Rows are points. Each copy is the shape, with its points in the same order, turned, moved and blurred by noise. Say if it was mirrored as well.
(in the rows, 128 means zero)

Shape (7 x 2):
[[182  76]
 [125  72]
 [144  60]
 [140 118]
 [ 83 171]
 [187 173]
 [138 156]]
Copy 1:
[[ 77 166]
 [ 73 113]
 [ 57 134]
 [117 134]
 [181  83]
 [165 190]
 [160 129]]
Copy 1 is: mirrored
Copy 2 (7 x 2):
[[121  65]
 [179  80]
 [163  60]
 [145 116]
 [192 180]
 [ 89 154]
 [142 151]]
Copy 2 is: mirrored

Shape, 9 rows:
[[ 85 170 169]
 [127 125 169]
 [122  34 149]
 [110 151 191]
 [143 108 137]
 [204 130 153]
 [109 161 167]
 [ 76 115 122]
 [ 70 215 112]]
Copy 1, 9 rows:
[[ 63 137 142]
 [120 143 171]
 [176  81 197]
 [ 79 147 168]
 [148 137 151]
 [173 196 156]
 [ 84 153 148]
 [112  85 128]
 [ 49 131  66]]
Copy 1 is: only turned
Copy 2, 9 rows:
[[ 96 197 148]
 [114 139 174]
 [ 68  54 159]
 [105 171 173]
 [122 104 155]
 [174 107 179]
 [113 177 167]
 [ 71 139 110]
 [122 232  94]]
Copy 2 is: only turned
Copy 3 (9 x 3):
[[107 158 198]
 [139 114 168]
 [116  39 119]
 [133 127 203]
 [147 106 131]
 [211 118 136]
 [128 147 186]
 [ 79 125 136]
 [ 87 221 167]]
Copy 3 is: only turned

Shape, 10 rows:
[[101  90 113 136]
 [130 112 128 140]
 [166 102 227 105]
 [135  89 153  96]
 [115 138  85 102]
 [ 69 183  89 124]
 [155 102 146 120]
 [150  98 116 114]
 [ 66 123 106 106]
 [158 114 175 117]]
Copy 1 (10 x 4):
[[105 126 141  91]
 [131 136 158 111]
 [134  80 249 151]
 [126  85 170 123]
 [129 136 102 139]
 [ 86 186  98 161]
 [146 108 177 120]
 [148 107 145 110]
 [ 74 131 110 129]
 [140 107 201 141]]
Copy 1 is: mirrored
Copy 2:
[[ 79 113 105 137]
 [111 135 120 141]
 [101 220 130  59]
 [102 149  87  86]
 [133  79 106 121]
 [127  44 166 113]
 [120 160 103 113]
 [120 133  89 128]
 [ 92  64 120 106]
 [117 172 119  95]]
Copy 2 is: mirrored
Copy 3:
[[126  81 116 137]
 [142 108 139 127]
 [157  84 217  53]
 [115  75 167 104]
 [ 85 132 116 135]
 [100 162  69 103]
 [127 103 176 119]
 [115 101 162 142]
 [ 96  97  83 104]
 [142 106 184  93]]
Copy 3 is: mirrored
Copy 4 (10 x 4):
[[105  90 115 124]
 [136 111 124 132]
 [170 123 220 161]
 [133 110 172 113]
 [111 146 101  84]
 [ 78 177  68 122]
 [156 110 149 120]
 [144 104 128  99]
 [ 63 131 111 112]
 [164 128 172 139]]
Copy 4 is: only turned

Shape:
[[ 90  67 113 128 104  51]
 [168  46  59  93 134  95]
 [104 129 165  66  98  95]
 [158 157 161  96 124 153]
 [128 153  73 140 124 138]
 [119 110 146 118  68 129]
 [101 129  82 105  26 146]
 [104 142 142 168 178 159]
 [112 118 117 147  97 190]
 [ 33 181 116 185 174  87]
 [ 98 130 114  79 114 223]
 [148 118 192  99  88 121]]
Copy 1:
[[ 87 105 102  42  96 163]
 [144 162  33  76 102 196]
 [141  95 178  72 150 184]
 [174 104 146 143 158 182]
 [104 136 102 149 132 131]
 [121  96 149 111  97 206]
 [ 75 150 159 147  75 218]
 [115  57  95 157 163 121]
 [110  85 105 167 120 194]
 [ 54  92 138 122 179  54]
 [103 114 123 185 187 229]
 [168  70 153  97 120 199]]
Copy 1 is: only turned
Copy 2, 12 rows:
[[ 72 113 142 158  90  26]
 [152 192 166 170 134  18]
 [ 50 168 132  96 115  91]
 [126 169 137  82 141 131]
 [139 151 107 175  95 128]
 [ 92 153 170 116  85 104]
 [ 94 190 184 162  40 130]
 [128  85 110 145 157 151]
 [117 139 181 157 110 161]
 [ 76  52  44 167 106 130]
 [ 93 187 173 163 155 175]
 [ 96 149 161  57 103 105]]
Copy 2 is: mirrored
